Every row gives one point. Each copy is the shape, with its points in the same order, turned, moved and blurred by noise. Is it also mirrored, or only turned?

Shape (9 x 3)
-.01, .08, -.06
-.05, -.09, .05
.01, -.13, .04
-.04, .02, -.12
.07, .02, .05
.15, .15, .04
.07, -.08, -.39
.15, -.04, .01
.94, .19, .04
Copy 1 (9 x 3)
.06, -.09, -.08
-.05, -.13, .05
-.08, -.22, .05
.01, -.10, -.13
.10, -.14, .05
.23, -.11, .02
-.03, -.30, -.36
.10, -.24, .06
.79, -.70, .03
Copy 1 is: only turned
Copy 2 (9 x 3)
.14, .10, -.02
.02, -.05, .06
.04, -.10, -.01
.07, .10, -.06
.20, -.04, .01
.33, .03, -.01
-.02, .13, -.35
.19, -.09, -.09
.89, -.29, -.45
Copy 2 is: only turned
Copy 3 (9 x 3)
-.11, -.02, -.10
-.03, -.17, .07
.05, -.16, .00
-.08, -.13, -.13
.01, -.02, .02
.03, .09, -.05
-.01, -.23, -.39
.12, -.03, -.05
.66, .57, -.20
Copy 3 is: only turned
Copy 4 (9 x 3)
.04, .01, -.08
-.01, -.19, -.12
.03, -.18, -.08
.10, .01, -.17
.04, -.11, .00
.04, .06, .09
.31, -.01, -.34
.12, -.10, .03
.62, .11, .66
Copy 4 is: only turned

Shape (9 x 6)
-.02, .04, -.26, -.09, .17, .10
.23, -.18, -.32, -.30, -.01, .12
.17, .10, -.07, .02, .23, -.01
.11, .21, .21, -.18, .04, -.08
-.19, .11, .21, -.29, -.01, -.53
.15, -.14, -.16, .19, -.11, -.11
-.18, -.11, .15, -.08, .13, .23
.40, -.07, -.08, -.04, -.27, -.23
.01, .02, .77, -.16, .83, -.49
Copy 1 (9 x 6)
.08, -.03, .04, -.08, .35, -.09
.16, -.06, -.38, -.18, .10, -.19
.22, -.22, .06, -.01, .23, -.06
.32, -.12, .20, -.06, -.21, -.09
-.08, -.08, .36, -.06, -.37, -.40
.10, .04, -.06, .33, .18, -.17
-.15, -.09, .05, -.08, -.02, .25
.22, .05, -.25, .21, -.08, -.33
.07, -.94, .64, -.06, -.37, -.05
Copy 1 is: only turned
Copy 2 (9 x 6)
.04, .18, -.16, -.28, -.02, -.01
.15, -.18, -.19, -.46, -.11, .06
.22, .20, .07, -.15, .01, .07
.09, .13, .35, -.20, -.19, -.10
.04, -.02, .34, -.02, -.15, -.62
.21, -.08, -.15, .11, -.17, .08
-.27, .07, .12, -.14, .06, .11
.42, -.24, .04, -.05, -.36, -.01
.17, .20, .92, .04, .62, -.35
Copy 2 is: only turned
Copy 3 (9 x 6)
.18, -.26, -.20, -.08, .14, .15
.56, -.21, .08, .00, .20, .05
.11, -.12, -.12, .21, .07, .04
.09, .25, -.07, .10, -.05, .05
.07, .49, -.29, -.25, .15, -.19
.32, -.27, -.09, -.05, -.01, -.29
-.02, -.14, .20, -.14, .09, .07
.54, .01, -.12, .12, -.15, -.32
-.49, .56, -.11, .48, .57, -.20
Copy 3 is: only turned
